Each row is a point. The window is the flat piece filled in between its corners: a triangle in 3 columns, a solid with four corners in 4, and so on. A path goes straight from each point to the next, and from the last back to the first. After which points does the path pass through the window?
In the rows, 128 means zero.

Window (3 x 3):
[[128 152 160]
 [179 135  69]
 [ 72 105 140]]
Path:
(1): [169 155  23]
(2): [158 109 101]
(3): [140 130 201]
(4): [104 171  87]
(5): [ 99 139 127]
(6): [131  88 138]
(7): [100 111 159]
(8): [ 48 122 137]
Through the window after points: 3, 5

Window (4 x 4):
[[102 123 130  85]
 [162 149  52  86]
 [131  91 100 152]
 [110 146 199  85]]
Path:
(1): [154  66 114  94]
(2): [104  81 181  77]
(3): [124 190 172  99]
(4): [ 99 125  55 183]
(5): [153  77 148 106]
(6): [174  74  64  81]
(7): [117 134 106 157]
(8): [146 157  82 102]
(9): [150 107  82  90]
(10): [161 112 137  59]
(11): [133 163  92  83]
(12): [ 87 152 200 114]
(13): [126 129 152  72]
(14): [180  78 107  95]
(15): [ 81 146  54 134]
(16): [115 127 105 124]
Through the window after points: 2, 4, 6, 8, 12, 16

Window (6 x 6):
[[166 144  95  86  91 147]
 [244 152 218 151 123 131]
 [160 128 139 151 143 192]
 [ 79 186 137 128 140 163]
 [ 63  28  90 148 164 121]
 [118  96 112 105 187 143]]
Path:
(1): [139 136  91 144 137 138]
(2): [ 96  85 185 115 109 186]
(3): [117  87 173 113 160 150]
(4): [ 83  99  57 178 178 136]
(5): [149 138  97 138 147 126]
(6): [164 118 169 141 146 195]
(7): [ 79  53 145 121 133 134]
(8): [115  95  82 160 176 139]
Through the window after points: 5, 7

Window (8 x 8):
[[ 80 122 176 119 155 139  93 125]
 [ 87 118 100  40 149 118  93 124]
 [140  27 105  93  90 125 249 189]
 [106 156 161 173 108  99 127 181]
 [106  76 122  97 126  88  87 115]
 [143 139 149 184  67 155 110 145]
 [105 161 171 165  98 107 167 118]
 [200 100 112  74 247 141 105  96]]
Path:
(1): [139 155 173  58 170 102  86 117]
(2): [109 122 122 132 148 131 101 119]
(3): [ 41 106 108 180  95  86 111 119]
(4): [163 116 172  77 143 124 127 132]
(5): [135 143 162 112 126 105  74 125]
(6): [ 49  73 126 174 116 191 189 161]
(7): [ 91 142 139 178 105 140 148 128]
(8): [121 148 177 133 113  89 152 135]
(9): [126 105 146  68 137  78 114 138]
(10): [ 94  98 107 141 113 138 107 125]
(11): [108 109  54  83 174 164 133  68]
(12): [173 113 170  81 190 100  95 151]
(13): [151  95 157  94 151 118 115 119]
(14): [ 86 104  69 133 175 181 134 180]
(15): [ 95 102 109 136 113 120 151 148]
(16): [127 151 215 104  62  94 115 141]
Through the window after points: 3, 5, 7, 9, 11

Window (9 x 9):
[[104  66 143 104 104  85 184 103 103]
 [133 175  66  65 164 143 153 173 144]
 [ 94  76 125 155  81 126 126 156 147]
 [141 127 113  71 104 121 134 139 121]
 [ 76 105 118 105 194 136  96  96  77]
 [146 134 128 154 109 136 137 190 122]
 [109 163  49  85 136 103 113 140  82]
 [ 63 121 104 166 113 177 105 106  98]
 [144 128 145  98 145  96 179  99 211]]
Path:
(1): [ 83 150 155 122 117  97 147 135 136]
(2): [ 78 162 164 128  77 119 145 122 132]
(3): [133 111  94 102 150 125 147 134 154]
(4): [131  77  87 136 143 155 129 117 123]
(5): [ 68 163 150 110 140 114 116 143  84]
(6): [  7 141 102  71 121 119 102 139  59]
(7): [180 113  92 122 162 118 137 113 129]
(8): [204  89  66  85 137 149 130 184 101]
Through the window after points: 2, 4, 6

Window (9 x 9):
[[159 216 148  64  93 150 184 113 113]
 [101  79 186 138 146 155 107 117 123]
 [106  99 135 137 135 108 160 154 130]
 [129 210 135 203 122  41 112  72 114]
 [226 178 109 215 151  28 157  56 127]
 [107 205 163 124 106 168 213 101 137]
 [160 107 173 170 117 142 142 167 102]
 [141 124 110 141 102 177 126 129 120]
 [100  97 135 136 132 162 148 123  52]]
Path:
(1): [136 127 112 211  62  51 152  65 153]
(2): [166 167 141 159 151 116 142 102  89]
(3): [ 95 238 159 128 176 141 168 147  98]
(4): [142  93 121 139  80 116 153  89 137]
(5): [113 104 172 122 111 111 151  56 117]
(6): [137 154 154 169 143 132 111 143 133]
(7): [174 159 117 141 189 129 162 172  87]
(8): [ 98 142 169 148  71 149 151  74 104]
Through the window after points: none

Window (11 x 11):
[[211  68 210 171 141  47 180 131  70 142 170]
 [ 83 122 177  62 127 102 167 200 185 101  82]
 [164  82 138  91 135 210 114 126 235 128 105]
 [148  67 102 170 185 126 154 128  80 176  55]
 [182 139  81  95  81 103 151 216  63 198 155]
 [138 178 213  12 178  82  97  75  72 136 228]
 [103 180 154  87  75 161 161 121  99 144 100]
 [110 150 139 157  71 144 167 126 151 168 199]
 [131 195 106 175 131 192 148 160  60 153 115]
 [130 163 100 236  55 103 114 136  89 159 101]
 [133 141  81  99 105 162 180 148 165  98 112]]
Path:
(1): [148 117 138 128 120 152 112 141  87 143 151]
(2): [153 226 112 115 119 107 236  88 134 198 134]
(3): [118 172 137 146 121 100 142 154 139 149 105]
(4): [114  61 146 106  86 136 156 176 121 106  91]
(5): [126 113 145 125 113 146 130 111 115 111 180]
(6): [185 131 142 127 124 112 190 168 155 174  98]
(7): [166 185 130 121 136 109 139 161 124 137 120]
(8): [130 111 123 114 108 146 144 137  80 148 130]
(9): [122 121 119 120  88 141 164 156  92 141 148]
(10): [145 190 125 129 115 156 149 133 152 156 118]
(11): [147 162 142 102 146 129 159 153 118 147 104]
(12): [127  31 100 132  72 175  99 125 129 118 141]
Through the window after points: 3, 5, 9

Window (12 x 12):
[[201 136 164 155 164 163  63 144 189 146 132 109]
 [ 82  84 128  90 166 119 144 113 138 153 187 130]
 [178 172 193 136 133  96 143 163 108 136 192 120]
 [ 84  76 185  53 114 107 187  95 126  96 138  93]
 [118  88 139 124 119 138 184  98  86 148  88 170]
 [117 120 117  81 137 132 125  79 122 168 122  85]
 [156  68 104 167  54 164 114 130 173 130 213 156]
 [ 57 135 152 181 104  85 170 109 174 151 174 144]
 [118 111 176 178 107 128 145 167  92  96 153  89]
 [105 201 163 113 167  99 157 147 132 101 147 151]
 [147  82 185  98 113 119  54 104 146  92 150 117]
 [139 140 124 202 125  73 161 194 142 120 120 160]]
Path:
(1): [145 156 146 132 170  99 142  83 133 107 187 129]
(2): [130 120 168 130 100 125 139 170 112 150 134 109]
(3): [ 87 112 159 110  93 143 102 144 116 161 191 115]
(4): [249 143 152 190 147  79 200 131 168  76 146 156]
(5): [142 139 130 130 179 101 148 110 127 130 146 122]
(6): [106 112 151 103  94 137 121 119 139 137 151 118]
(7): [142 118 160 127  96 146  97 186 136 154 162 152]
(8): [145 123 138 160 151 117 146  95 144 124 151 120]
(9): [196 141 150 182 109 109 141  93 151  96 180 125]
(10): [ 74  82 162  99 124 141 120 169 136 144 141 148]
(11): [103 111 141 103  96 144 140 145 124 139 147 121]
(12): [121 117 174 156 169  61 171  94 128  84 165 138]
(13): [172 117 163 154 131 112 140 119 135 109 150 127]
(14): [ 40 138 136 108 121 127 109 146 130 171 151 153]
(15): [131 195 180 102 133 153 120 213 126 153 134 144]
(16): [186  70 130 187 153 113  99  60 192 109 163 104]
Through the window after points: 1, 3, 5, 15

Window (14 x 14):
[[ 95 132 159 172 165 157 157 117 140  73 119 122 111 113]
 [151 156 113  93 118 114 156  94 103 158 146  95  89 114]
 [149  84 166 106  70 123 160 106 109 134 129  88 110 116]
 [143 132 175  89  76  65  83 164  64 108  90 135 129 110]
 [ 77  93 115  69 154 102 137 125 106 146  89 135 127 141]
 [184 101 168  69 158 120 161 106 110 110 218 151  81 136]
 [ 71 134 218 101  49  63 175 112  72  95 232 121 121  70]
 [108 146 197 216  85 144 129 129 129 148 140 249 145 199]
 [109 117 179 100 129 160  65  87 132 123 167  92  81  88]
 [ 98  82 186 135 110  58  85 179  73 142 113 121  88  47]
 [155 128 232 105 102 107 130 150 128 168 206 114 162  80]
 [ 96 123 116  82 104 155 130 165 106 140 157  86  98 145]
 [ 83 107 118 206 125 190  64 118 247  90 198 122 144  55]
 [168  93 116 214 166 191  99  26  61 107 157  62 140 147]]
Path:
(1): [127 109 138 121 131 176 150 109  95 106 154 118 137 109]
(2): [109 135 167 149 122  84 111 120 138 135 134  96  79 126]
(3): [133 100 172 143 143  42 124  88 139  80 158 130 116 192]
(4): [109 118 140  96 102 157 132 160  68 158 118 126 128  61]
(5): [109  92 135 120 109 176 105 127  90 109 135 134 134  87]
(6): [138 140 189 146 160  56 126 134 166 155 133  92  82 142]
(7): [105 118 160 108 124 103 138 124 144 126 145 128 101 185]
(8): [150 143 179 194  94 174 124 112  79 143 164 182 145  61]
(9): [134 110 141  73 106 161 141  82  89 140 138 138 108  93]
(10): [105 126 180 136 136  92 120 153 146 111 187  97 129 156]
(11): [116 135 160 162 128 103 115  97 127 124 142  93 109 127]
(12): [124  79 152  69 105 155 160 188  81 130 158 166 129 102]
Through the window after points: 1, 7
